Each row of a before or after table is a point. The points were changed in one or more steps. Then noise was added and the rows were shuffled. The steps act on columns, c1 being the first. Name the steps. A step turns or swaps two columns, mirrors them in a line or flattens them onto one, adds a multiple of one to another, or multiplies or shifts one. Angles are multiples of 10 degrees, from the lower column toward the higher: turns from -170 to 170, lines from 10 to 170 but not 90. Use the fewest steps. Two steps may share a column if one is a turn and the other turns, adds or multiplies; they go together, in the order done. Otherwise the lowest column goes first.
In the rows, zero is written as 128.

Before (13 x 3):
[[ 99  96  73]
 [ 86 104 137]
 [151 161  86]
 [118 173  83]
 [171 127 137]
 [124  98 108]
 [140  99 126]
 [133 102  77]
 [121 161 102]
 [154 130 135]
 [127 157 103]
 [ 89 150 108]
 [101 126 154]]
After, 13 rows:
[[126  79 160]
 [ 96 138 126]
 [150 108 120]
 [ 89 138  96]
 [143  87  90]
 [151 119  94]
 [104 145 122]
 [155 168 153]
 [ 88 107 131]
 [156 127 145]
 [112 167 105]
 [118 102 174]
 [139 151 152]]
Steps: turn c1 and c2 by 60 degrees; shift c3 by 20

Before, 12 rows:
[[ 94 105 115 136 145 141]
 [115 112 158 124 156 117]
 [151 167  91 116 119 145]
 [146 172 131  41 156 119]
 [145 136 143  72 180  80]
 [ 91  97 147 158 135 146]
 [128 131 110 123 103 155]
 [129 107 173 112 149  80]
 [107  86 156 131 128 139]
 [134 101 173 142 149 149]
 [119 105 167 139 162 131]
 [ 99 171 109 130 108 147]]
After (12 x 6):
[[148  89  91  97 151 140]
 [160 163 119   1 130 120]
 [133  99 100  86 160 125]
 [150  88  89 100 142 162]
 [179 114  98  33 148  86]
 [136 169 171  76 105 129]
 [116  91 142  91 166 135]
 [117  84 100  90 147 148]
 [147  96  65  80 144 100]
 [106 139 154  82 113 148]
 [113  95 115 112 164 149]
 [ 94 178 153  93 139 142]]
Steps: add -0.5 times c5 to c2; turn c1 and c5 by -50 degrees; mirror c3 and c6 in the line at 80 degrees; shift c4 by -40

Before (11 x 8):
[[132 150 133 116 141  99 108  98]
 [122 149 126 130 145 100 134 151]
 [121 148 119 145 122 170 117 120]
 [163 147 125 113 147 101 136  97]
 [147   7 129 132 144 103 139 203]
 [132 129 157 112  96  94 115 110]
 [118 148 126 116  91  94 141  98]
 [117 138 151 161 132  93 162  97]
 [110 107 124 121 132  92 117 104]
 [115 143 161 135 133 148 120 114]
 [146 144 129 168 137 106 111 119]]
After (11 x 8):
[[121 124 108  91 121 101 148 137]
 [123 156 116 144 111  88 130  99]
 [157 110 111 112 118 160 136 120]
 [149 154 103 120 115 140 125 133]
 [131 129 104 139  99  92 132 140]
 [ 93 120 110 143  99 109 148 146]
 [ 95 146 112  96  97 113  98 129]
 [127 130 149 133 105  91 106 130]
 [106 115 109 141  97 106 107  92]
 [112 120 111 127 151 108 116 147]
 [ 98 170 240 124 201 112 133 144]]
Steps: turn c6 and c7 by -30 degrees; turn c1 and c7 by 120 degrees; turn c2 and c3 by -110 degrees; multiply c4 by -1; swap c5 and c8

Before (8 x 11):
[[154 126 171 137 103 126 121 143 108 106  94]
 [131 126 136 141 151 131 158  96  71 159 116]
 [160 116 161 168 113 109 110 136 112 136 121]
 [154 123 198 137 113 136 100 124 146  82 135]
 [103 116 125  74 164 148 107 128 138 129 123]
 [156 142 112 110 109 116  84  71  62 161 102]
 [ 93 133  96  88 164 110 153 129 142 105 131]
 [123 150 139 100 191 124 119 143 152 106 116]]
After (8 x 11):
[[149 106 130 129 158 116 131 107 150  74 116]
 [134 121 106 105 162 153 105  99 112  90  83]
 [128 134 182 105 103 132 149 157 124 138 149]
 [103 116 140 159 148 111 161 114  73 143 125]
 [138 129 142 107 196 139 112 133 149  99 130]
 [ 69 147 138 164 116 106 206 124 134 109  69]
 [118 129 168  83 113 113 125 148 162 137 241]
 [112 123 154 134 109 140 149 159 135 169 168]]
Steps: turn c1 and c8 by 60 degrees; turn c1 and c6 by -150 degrees; turn c2 and c5 by 20 degrees; turn c3 and c11 by 50 degrees; multiply c11 by 2; swap c4 and c10; mirror c7 and c9 in the line at 120 degrees

Before:
[[ 96 105 127 116  97 132 140 165 141  95 135  94 145 134]
 [243 101  97 124 134 137 131 160 112 160 138 127 158 123]
 [118 123 138 116 104 131 153 137 110 152 121 150 159 209]
 [114 104 128  74 140 149 152 140 132 164 147 125 147 113]
 [ 97 113 130 132 125 140 149 162 146 133  86 147  92 125]
 [ 99 128 144 128 199 130 158 124 143 166 135 144 176 132]
 [102 106 144 138 150 148 130 116 140 177 127 142 116 121]
 [200 100 138 115  96 146 150 153 129  93 111 104 130 121]]
After (8 x 14):
[[100 107 122  77 121 127 129 110 105 178 125 139 105 122]
 [242 102 154 216 144 157 127 155 124 158 140 144 133 121]
 [102 128 113  84 123 171 159 119  52 163 135 147 152 130]
 [ 92 116 130 122 109 103 153 154 124 136  86 173  98 126]
 [ 99 105 117 137 111 149 140 175 157  97 136  98 134 136]
 [113 105  77 147 128 153 157 144 114 167 145 127 120 112]
 [199 101 102 107 117 141 149 158 157  91 112 105 114 120]
 [119 122 107 104 141 153 153 129 157 152 122 164 139 208]]
Steps: multiply c3 by 3; turn c3 and c4 by -110 degrees; mirror c5 and c9 in the line at 140 degrees; turn c6 and c13 by -60 degrees; turn c8 and c12 by 20 degrees; multiply c12 by 1.6
